Each row is a point. The window is the flat piece filled in between its corners: a triangle in 3 columns, a solid with four corners in 4, and so on. A path goes straight from each point to the next, and from the last back to the first. After which points does the path pass through the window?

Window (3 x 3):
[[ 11  31  11]
 [-23 -31   4]
 [  0 -24   8]]
Path:
(1): [ -5 -29 -17]
(2): [-28 -21  25]
(3): [-39 -60  25]
(4): [-16 -32  -3]
(5): [  7 -17  -2]
(6): [ -9 -17  23]
(7): [-2 -9 26]
(8): [-25  -8 -19]
(9): [18 19  2]
(10): [-23  38  32]
(11): [15 13 42]
(12): [ 13  32 -15]
Through the window after points: 1, 5

Window (4 x 4):
[[  5 -60 -55 -41]
 [  6   0   2 -29]
 [  5  13  31  25]
 [ 35  25  16  16]]
Path:
(1): [ 34 -33 -15 -17]
(2): [ -8  20 -28 -24]
(3): [ -2 -24 -33 -12]
(4): [ 32 -45 -19 -23]
(5): [ -4 -31   2 -33]
(6): [ 17  -4 -49 -12]
(7): [ 16  10 -37 -14]
(8): [ 30 -25  23   3]
Through the window after points: 7

Window:
[[ 22  -7 -19  -8  15   3  -6   9]
 [ 17  23 -15 -30  42  -3  25 -13]
 [ -4  -9   8 -16  21  23  19  -2]
 [ 27   3  23  60  21  -6 -31  -3]
 [  3  13 -18 -17 -42  20  24  15]
 [ 15  10 -20 -33 -13 -48  24   9]
 [ 25   7   8 -40 -13   3   8  -3]
 [-19   6  -2  -7 -33  31 -24   7]]
Path:
(1): [ 18  35  -8 -40   2   7  30  28]
(2): [ -1 -32 -20 -28 -17 -11  -4 -32]
(3): [  3 -19   3  22  15  12  -1 -24]
(4): [ 14  23  -7 -29  11  -4  -1  13]
(5): [ 6 19 23 -1 13 -3  4 17]
(6): [ 34  -9 -19 -27 -18   2  -2 -15]
(7): [-12 -25 -18   2 -22  16  21 -25]
(8): [ 24  31   8 -28   1 -26   1  23]
(9): [ 10  18  -8 -23  12 -18  16  43]
(10): [ 15   8 -20 -24  -6  -2  21 -41]
(11): [  8 -30  17 -33  18  18  29 -52]
(12): [  6  29 -15  -1  23   3   2  34]
Through the window after points: 5, 9, 11

Window:
[[-14 -51  -4  31  18  15 -17  -1  12]
 [ 26  -8  25  25  51  21  -8 -34 -25]
 [-40   2 -15 -10   0  -6 -23   9  -9]
 [  4  28 -25 -22 -28  33  23  18  28]
 [  0  39  25  38  20 -42 -14  15 -53]
 [-13 -21  -8  14  30  13  14 -26  28]
 [-23  -2  19  10 -23  12 -13   1  18]
 [-16 -32   2  -6  16   8  18 -12 -14]
 [ 16   0 -11  13 -19  10  -8 -27   0]]
Path:
(1): [ -8  22  -2  26  27  -1  16  -7 -51]
(2): [-13   0  17   6  -9 -28 -40  17  27]
(3): [  6 -30  23 -13  37   0 -20   9  14]
(4): [-27 -40 -25  56  -4  23  -5 -14   4]
(5): [-19   2   4  31  29  12   3 -12  -9]
(6): [ 26 -29  12  -7  16   6 -20 -17  -6]
(7): [ 20   9  25  21  10 -41 -17 -15  -3]
(8): [-28  12 -16  22  11  27   0  10 -24]
(9): [-19  12 -22  37  -2  41  12 -36   9]
(10): [ -7 -28   3  -1  30  -3   7  -9  22]
(11): [  4  -4   7   4  14  -8   4 -20   0]
(12): [-27 -27 -25  16  16  33   1   6  -8]
(13): [-13  14   2  52  -5  11  -4  -4 -11]
(14): [ 17 -29  13 -40  23   5   6 -11  22]
(15): [ 14  -5  41 -11  37 -47  13 -14 -15]
(16): [-15  44  -5  60  -4   0 -30  22 -46]
Through the window after points: 1, 3, 5, 9, 15

Window, 11 rows:
[[-46 -38  -9  -7   0 -16 -16 -22 -17 -27  -1]
 [ 41  60   9 -20   0   8 -19  -4   1  -8 -17]
 [-25 -28   6 -20  -4 -23  -4  31 -10 -16   1]
 [ 40   6 -22 -21 -24 -10   7 -21 -24  -1 -10]
 [  5  13  25  -3  -8  37 -14  18  -5   8  21]
 [-42 -28 -11   0  -1  19  -6  28 -18 -10 -24]
 [-59 -34 -35  -6   4  -7   1  17  10   0  12]
 [  3 -30   6  -5  13  10 -12   9  17  10 -13]
 [ 38  28   1  22 -21 -13 -22   0  -8   2 -10]
 [ 29  16  -7 -27 -54 -18 -24 -25   2  22 -30]
 [  9  32  42   8  -1  18  19   8   9  31 -14]]
Path:
(1): [-12 -10   6   2  15 -15 -10   3 -10  27 -16]
(2): [-18   3  -5 -17  -4 -11 -19  16 -18  14  -3]
(3): [-20 -41 -14   4   1   5   8  -7  20 -22   0]
(4): [ 26  12  -5  -4  -8  23   2  -7  14 -35   4]
(5): [  8  15   8 -16  -1  -6 -21   4  -4  17 -19]
(6): [-36 -17   7 -30  14 -28 -25 -24 -28  26 -16]
(7): [ -8 -15 -27  10 -35  10   2  11  19 -36   6]
(8): [  1 -20   4 -10  -5  16  -8   8  14 -10  -7]
Through the window after points: 2, 4, 6, 8

Window (12 x 12):
[[-10   4   4  13   5  15  11 -53  18  19  -2 -15]
 [ -2  25 -25 -15 -23 -34 -52 -26  15  10 -14   9]
 [-38   0 -33 -23 -16  -4 -11  -3 -45  15 -34  21]
 [-21  11  -6 -10 -17 -18  35   2  12   7 -18   7]
 [-30 -41 -21   2  22 -43   1   2 -24  -7   9  12]
 [  3 -16  -6  23  26  -3   7  28 -22  14  39  -8]
 [-14  13   4 -31   3  24 -42  16   6  10  14  -1]
 [ 10 -23 -27   6   7   0  17 -16  13  -2  39 -15]
 [ 15  31 -14 -25  44 -29 -27  -1  23  -8   0  12]
 [ -3 -37 -14  25  24 -16 -10  -4  -5   0 -15  42]
 [ -1   0  -4  -9 -19 -28 -21   6 -14 -43  -2  19]
 [ 19 -37  11 -29  16  -9 -25   3 -25   4  25   2]]
Path:
(1): [ 11 -16  -3  -1  17  -4 -16  -1  -3   4  -7  -5]
(2): [  4 -14 -12  -3   5  -4 -19  12 -12 -12   3  -5]
(3): [-13  10  15 -21  12 -23  -6  -6  -4  18  34  31]
(4): [-11  22  -5 -20  25 -27  10 -21 -13  27  53  18]
(5): [  3 -28 -23   6  -3  -5  -5   1  11 -20 -12  -8]
(6): [  5 -19  11  16  18   5  -1  -2  -4 -10  -7 -28]
(7): [-18  -3 -31 -21  10 -17   7  11 -19  23  40  41]
(8): [ -6 -16 -25   1   0 -15  -6 -43   4  13  36  33]
(9): [-10 -12  -3  -3   0 -12 -10  14 -16  -8 -13  -5]
(10): [  9 -13  -4  17  24 -27 -24   1  -8 -33 -19 -26]
(11): [-26  -1 -18 -23  -8  -9  -6  -8  -4  32  11  55]
(12): [-14  -2   4   3  -4   3  -1 -36   7  10  30  11]
(13): [  3  -7 -18  -1  24  -6  -4   7   0   4  -9 -15]
(14): [ 22  -3 -13  17 -24   6  -7  17   2  -3 -28 -28]
(15): [-28   5 -15 -24  48 -26  -8 -32  10   5  47  34]
(16): [-18  14  -4 -60  -6 -24 -17   5  -8  -4  47  28]
Through the window after points: 2, 4, 12, 16
